Each row of a before or after table is a point. One or more steps were done to the points. Then noise was added and the rows were shuffled. The steps act on how far a point lies along the listed directions, d1 being the first. What was done? A step turns or swaps two directions, mirrors them in a line or flattens them onto one, adds a multiple of one to another, or multiplies one. Angles are multiples of 10 degrees, from the lower direction toward the higher: turns from -170 to 170, lines from 10 to 170 but not 90. Use the fewest steps. Two steps may share a direction if one is a turn and the other turns, adds or multiplies; they go together, in the order done. Otherwise the lowest direction goes first.
In the rows, 128 means zero.

Directions:
(1): | 177 | 139 | 143 |
(2): | 113 | 129 | 178 |
(3): | 118 | 179 | 124 |
Before (11 x 3):
| 163 | 174 | 180 |
| 165 | 118 | 117 |
| 139 | 129 | 104 |
| 105 | 113 | 176 |
| 144 | 158 |  87 |
| 136 | 151 |  88 |
| 109 | 177 | 164 |
| 133 | 122 | 100 |
| 128 |  94 | 110 |
|  77 | 143 | 139 |
| 103 | 145 | 150 |
After, 11 rows:
| 119 | 172 | 168 |
| 111 | 105 | 155 |
| 127 | 163 | 166 |
| 128 | 133 | 155 |
| 139 | 126 | 156 |
| 153 |  89 | 150 |
| 134 | 105 |  78 |
| 134 | 151 |  94 |
| 154 | 165 |  90 |
|  56 | 158 |  97 |
| 104 | 183 |  82 |
Steps: turn d1 and d2 by 150 degrees; multiply d3 by 1.3

Directions:
(1): | 171 | 158 | 168 |  97 | 124 | 123 |
(2): | 105 |  91 | 165 | 110 |  88 | 145 |
Before (11 x 6):
|  68 | 106 | 113 | 170 | 133 | 145 |
| 116 | 105 | 146 | 134 | 118 | 142 |
| 190 | 159 | 127 | 102 | 119 | 110 |
| 104 |  90 |  81 | 149 | 131 | 117 |
| 154 | 168 | 117 | 135 | 195 | 111 |
| 192 | 207 | 125 |  99 | 163 | 101 |
|  99 | 104 | 153 | 132 |  97 | 132 |
|  90 | 105 | 141 | 131 | 119 | 142 |
| 194 | 195 | 113 | 120 | 177 | 110 |
| 149 | 140 | 116 | 113 | 123 | 141 |
| 121 | 135 |  93 | 145 | 146 | 121 |
After:
|  45 |  63 | 102 | 137 |  95 | 145 |
| 121 | 135 |  92 | 145 | 145 | 120 |
| 154 | 159 | 162 | 119 | 125 | 115 |
|  71 |  86 | 105 | 155 | 156 | 136 |
|  59 |  61 |  94 | 153 | 113 | 152 |
| 124 | 115 | 113 | 120 | 113 | 147 |
| 162 | 146 |  89 | 135 | 159 |  99 |
| 146 | 161 | 149 | 117 | 147 | 126 |
| 151 | 141 | 151 | 125 | 133 | 131 |
| 106 |  76 | 113 | 124 |  81 | 136 |
| 151 | 188 | 127 | 148 | 170 | 120 |
Steps: mirror d1 and d2 in the line at 50 degrees

Directions:
(1): |  96 |  68 | 184 | 130 | 111 | 127 | 105 | 147 | 104 | 120 | 111 |
(2): | 187 | 137 | 172 | 106 | 124 | 119 | 107 | 133 | 138 | 185 | 126 |
(3): | 125 | 104 | 117 | 182 | 163 | 144 | 139 | 103 | 133 | 173 |  83 |
(4): | 148 | 119 | 124 | 130 | 166 | 166 | 149 | 205 | 126 | 123 | 136 |
Before:
| 157 | 135 | 137 |  74 | 103 | 117 | 122 | 156 | 154 | 147 | 146 |
| 136 | 185 |  46 | 136 | 159 | 146 | 166 |  90 | 143 | 140 | 136 |
| 123 | 130 | 103 | 157 | 140 | 144 | 138 | 141 | 142 | 129 | 133 |
| 241 | 143 | 199 | 103 | 138 | 127 | 113 | 185 | 131 | 194 | 125 |
| 127 | 155 | 106 | 113 | 134 | 145 | 144 | 172 | 128 | 104 | 153 |
| 125 | 142 | 110 | 154 | 139 | 114 | 140 | 122 | 141 |  99 | 112 |
| 118 | 106 |  89 | 131 | 151 | 144 | 143 | 163 | 130 | 128 | 108 |
| 215 | 133 | 190 | 106 | 138 | 126 |  96 | 172 | 154 | 203 | 113 |
| 153 | 140 | 130 | 114 | 163 | 153 | 136 | 174 | 139 | 140 | 138 |
| 139 | 185 |  96 | 147 | 147 | 148 | 151 |  87 | 168 | 156 | 142 |
After, 10 rows:
| 130 | 133 | 116 |  83 | 104 | 118 | 140 | 155 | 150 | 118 | 148 |
| 144 | 164 | 126 | 141 | 143 | 141 | 132 |  91 | 168 | 171 | 137 |
| 240 | 143 | 196 | 105 | 146 | 133 | 122 | 200 | 132 | 185 | 126 |
| 126 | 139 | 120 | 155 | 134 | 110 | 136 | 127 | 139 | 103 | 109 |
| 152 | 134 | 126 | 112 | 168 | 158 | 137 | 189 | 138 | 138 | 140 |
| 226 | 136 | 186 | 101 | 140 | 132 |  96 | 185 | 148 | 207 | 117 |
| 104 | 147 |  89 | 115 | 140 | 157 | 157 | 179 | 125 |  79 | 152 |
| 139 | 170 |  77 | 132 | 159 | 145 | 155 |  99 | 137 | 151 | 132 |
| 137 | 106 | 101 | 123 | 154 | 148 | 138 | 171 | 129 | 140 | 109 |
| 141 | 124 | 121 | 154 | 144 | 145 | 137 | 145 | 140 | 145 | 130 |
Steps: multiply d1 by 0.7; add 1 times d3 to d2; multiply d4 by 1.3

Directions:
(1): | 117 | 116 | 130 |  91 | 175 |  94 | 165 | 122 | 116 | 155 | 121 | 136 |  97 |  76 | 143 | 105 |  75 |  89 |
(2): | 140 | 111 | 137 |  97 | 198 | 156 |  99 | 114 | 196 | 142 | 140 | 161 | 143 | 151 | 154 | 120 | 136 | 146 |
(3): | 109 |  88 |  99 | 178 | 163 | 120 | 145 | 135 | 117 | 141 | 152 |  75 | 162 | 143 | 128 |  64 | 134 | 140 |
Before, 11 rows:
| 126 | 131 | 127 | 114 | 156 | 129 | 120 | 121 | 148 | 121 | 120 | 125 | 126 | 138 | 138 | 124 | 126 | 130 |
| 137 | 142 | 134 | 127 |  93 | 130 | 141 | 127 | 113 | 133 | 128 | 132 | 127 | 116 | 116 | 139 | 119 | 119 |
| 121 | 102 | 110 | 174 | 151 | 161 |  98 | 138 | 162 | 123 | 156 | 108 | 168 | 180 | 136 | 116 | 165 | 162 |
| 143 | 126 | 139 | 108 | 164 | 141 | 122 | 122 | 155 | 136 | 127 | 146 | 131 | 123 | 137 | 129 | 129 | 139 |
| 136 | 148 | 129 | 131 | 102 | 120 | 124 | 129 | 110 | 113 | 115 | 135 | 118 | 121 | 124 | 152 | 134 | 130 |
| 127 | 163 | 131 | 142 |  71 | 131 | 113 | 131 | 116 | 109 | 114 | 125 | 130 | 141 | 107 | 160 | 149 | 139 |
| 137 | 138 | 134 | 126 | 114 | 134 | 122 | 135 | 132 | 118 | 124 | 138 | 133 | 138 | 128 | 148 | 145 | 134 |
| 138 | 133 | 137 |  87 | 146 | 139 | 115 | 121 | 149 | 128 | 120 | 173 | 120 | 111 | 144 | 159 | 126 | 132 |
| 126 | 117 | 119 | 138 | 127 | 125 | 136 | 132 | 125 | 127 | 149 | 104 | 146 | 132 | 131 | 107 | 128 | 138 |
| 138 | 144 | 139 | 125 | 131 | 154 | 116 | 128 | 145 | 119 | 120 | 144 | 129 | 136 | 137 | 142 | 146 | 135 |
| 124 | 109 | 104 | 157 | 127 | 121 | 146 | 149 | 115 | 144 | 141 |  95 | 149 | 140 | 120 |  88 | 134 | 141 |
After, 11 rows:
| 138 | 106 | 130 | 124 | 196 | 188 |  66 | 122 | 226 | 131 | 154 | 160 | 163 | 193 | 159 | 137 | 169 | 172 |
| 141 | 143 | 138 | 117 | 111 | 137 | 118 | 133 | 135 | 116 | 121 | 147 | 126 | 135 | 127 | 158 | 146 | 133 |
| 122 | 117 | 101 | 166 | 104 | 112 | 154 | 154 |  96 | 140 | 136 |  87 | 142 | 132 | 111 |  93 | 130 | 134 |
| 152 | 109 | 143 |  86 | 226 | 165 |  96 | 109 | 213 | 149 | 139 | 171 | 146 | 145 | 159 | 117 | 137 | 156 |
| 132 | 161 | 128 | 142 |  63 | 105 | 137 | 136 |  74 | 105 | 106 | 122 | 106 | 109 | 111 | 161 | 130 | 120 |
| 131 | 120 | 130 | 100 | 195 | 141 | 104 | 113 | 184 | 129 | 128 | 141 | 134 | 151 | 152 | 117 | 131 | 140 |
| 125 | 120 | 122 | 139 | 121 | 123 | 138 | 134 | 121 | 125 | 147 | 102 | 144 | 129 | 127 | 110 | 126 | 137 |
| 130 | 150 | 128 | 144 |  54 | 114 | 158 | 136 |  74 | 126 | 120 | 112 | 119 | 103 | 102 | 143 | 115 | 110 |
| 145 | 116 | 139 |  68 | 202 | 158 |  94 | 112 | 198 | 140 | 131 | 194 | 134 | 128 | 163 | 147 | 133 | 148 |
| 149 | 141 | 147 | 104 | 156 | 166 |  99 | 120 | 176 | 123 | 123 | 165 | 130 | 145 | 146 | 147 | 148 | 139 |
| 125 | 189 | 133 | 147 |   9 | 114 | 129 | 139 |  69 |  95 |  98 | 118 | 107 | 119 |  88 | 187 | 141 | 121 |
Steps: add 0.7 times d1 to d3; multiply d2 by 3

Directions:
(1): |  98 | 190 |  81 | 124 | 124 | 133 |  95 |  72 | 175 |  97 | 160 |  69 | 145 | 122 | 123 | 124 | 140 | 118 |  94 | 111 | 109 | 142 | 129 | 137 |
(2): | 176 |  81 | 111 | 143 |  90 | 113 | 138 | 128 | 160 | 148 | 126 |  90 | 133 |  77 | 115 | 141 | 120 | 137 |  68 | 177 | 129 |  87 |  95 | 129 |
(3): |  97 | 167 | 126 | 157 | 110 | 177 | 137 | 156 | 148 | 159 | 134 | 127 |  96 |  97 | 108 |  75 | 112 | 122 | 146 | 157 | 171 | 102 | 161 | 183 |
(4): | 139 | 149 | 177 |  97 | 115 | 150 | 181 | 114 | 139 | 159 | 111 |  88 |  92 | 166 | 113 | 166 | 124 | 137 |  79 |  84 | 157 | 125 | 163 | 117 |
(5): | 158 | 116 | 104 | 108 | 116 | 102 | 101 |  95 | 188 | 202 | 124 | 149 |  81 | 150 | 148 | 116 |  93 | 115 | 163 | 115 | 109 | 157 | 121 | 139 |
Before, 12 rows:
| 160 | 122 | 127 | 114 | 129 |  83 | 148 |  81 | 173 | 171 | 118 |  95 | 100 | 152 | 138 | 171 | 108 | 114 |  95 |  82 | 127 | 137 | 129 | 104 |
| 147 | 126 | 140 | 126 | 100 | 129 | 165 | 113 | 165 | 195 |  91 | 104 |  94 | 129 | 141 | 120 | 102 | 138 | 111 | 113 | 142 | 122 | 130 | 131 |
| 165 | 138 | 112 | 118 |  95 | 119 | 127 |  88 | 199 | 181 | 133 |  80 |  84 | 113 | 120 | 125 |  94 | 130 |  85 | 114 | 126 | 132 | 122 | 153 |
| 148 |  48 | 162 | 119 | 162 |  89 | 178 | 151 |  35 |  65 | 100 | 136 | 198 | 126 | 117 | 185 | 164 | 144 |  97 |  98 | 114 | 115 | 106 |  57 |
| 116 | 143 |  94 |  98 | 119 |  95 |  90 |  78 | 173 | 126 | 129 |  89 | 120 | 127 | 128 | 155 | 125 | 112 | 101 | 127 |  95 | 146 | 113 | 127 |
| 165 | 145 | 118 |  93 | 112 | 135 | 143 |  87 | 183 | 148 | 121 |  95 | 114 | 154 | 140 | 176 | 124 | 116 |  86 |  98 | 111 | 150 | 148 | 107 |
| 140 | 114 | 146 | 130 | 126 | 155 | 158 | 152 |  89 | 109 |  97 | 121 | 146 | 125 | 121 | 154 | 138 | 131 |  97 | 152 | 145 |  90 | 128 | 100 |
| 120 | 141 | 107 | 123 | 112 | 138 | 116 |  87 | 176 | 151 | 106 | 133 | 110 | 143 | 148 | 126 | 101 | 126 | 113 | 112 | 124 | 146 | 134 | 142 |
| 142 | 110 | 166 | 103 | 145 | 116 | 164 | 137 |  88 |  90 | 127 | 131 | 140 | 180 | 132 | 164 | 145 | 132 | 115 |  96 | 137 | 130 | 120 |  78 |
| 103 | 116 | 205 |  98 | 170 | 117 | 157 | 169 |  41 |  62 |  95 | 161 | 156 | 167 | 113 | 166 | 152 | 141 | 142 |  96 | 123 | 155 | 134 |  80 |
| 139 | 129 | 169 | 118 | 120 | 147 | 190 | 140 |  84 |  89 | 123 |  77 | 147 | 154 | 113 | 172 | 144 | 148 |  89 | 114 | 139 | 137 | 144 |  93 |
| 170 |  90 | 195 |  99 | 145 | 106 | 146 | 145 |  42 | 110 | 129 | 198 | 147 | 164 | 154 | 153 | 144 | 144 | 164 |  92 | 122 | 142 | 131 |  79 |
After (12 x 24):
| 172 |  96 | 147 | 133 | 122 | 105 | 173 | 133 | 150 | 195 |  97 | 122 |  86 | 120 | 128 | 151 |  94 | 118 | 112 | 119 | 162 | 105 | 130 | 124 |
|  99 | 169 | 144 | 116 | 137 | 148 | 144 | 128 | 118 |  83 | 153 | 119 | 133 | 167 | 121 | 123 | 141 | 123 | 129 | 103 | 144 | 132 | 146 | 116 |
| 179 | 115 | 135 | 110 | 103 | 144 | 165 | 131 | 182 | 187 | 106 | 126 |  88 | 133 | 137 | 150 | 107 | 120 | 112 | 127 | 133 | 129 | 152 | 130 |
| 158 |  92 | 161 | 136 |  95 | 130 | 191 | 143 | 133 | 184 |  76 | 100 | 115 | 109 | 131 | 130 | 109 | 149 |  88 | 131 | 149 |  94 | 119 | 122 |
| 212 |  63 | 141 | 130 |  82 | 103 | 158 | 134 | 174 | 216 | 105 | 112 |  77 |  95 | 116 | 143 |  82 | 145 |  76 | 148 | 137 |  99 | 103 | 140 |
|  19 | 230 | 158 | 104 | 184 | 158 | 117 | 135 |  75 |  31 | 131 | 129 | 160 | 169 | 105 | 114 | 162 | 127 | 162 |  69 | 127 | 177 | 175 | 126 |
|  83 | 143 |  93 | 152 | 143 | 140 | 138 | 119 | 111 |  57 | 146 |  71 | 192 |  80 |  95 | 127 | 161 | 127 |  82 | 117 | 121 | 103 | 131 | 126 |
|  87 | 182 | 178 | 122 | 159 | 167 | 138 | 142 |  37 |  54 | 161 | 170 | 169 | 149 | 132 | 114 | 165 | 142 | 172 |  91 | 143 | 137 | 172 | 117 |
| 139 |  99 | 137 | 119 | 112 | 133 | 137 | 121 | 148 | 162 |  89 | 167 |  99 | 148 | 156 | 140 |  95 | 133 | 140 | 120 | 136 | 138 | 133 | 135 |
| 122 | 181 | 132 | 126 | 104 | 157 | 159 | 110 | 135 | 110 | 144 |  53 | 127 | 138 | 109 | 138 | 132 | 136 |  91 | 122 | 133 | 143 | 156 | 124 |
| 125 | 145 | 106 | 135 | 114 | 161 | 135 | 120 | 133 |  99 | 115 |  78 | 150 | 105 | 110 | 144 | 138 | 127 |  68 | 152 | 138 |  88 | 122 | 111 |
| 150 |  99 | 113 | 103 | 111 |  91 | 106 | 114 | 171 | 185 | 104 | 141 |  82 | 122 | 131 | 135 |  99 | 112 | 139 | 151 | 108 | 132 | 110 | 138 |
Steps: turn d1 and d5 by 70 degrees; multiply d2 by 2; flatten d3 and d4 onto the line at 80 degrees
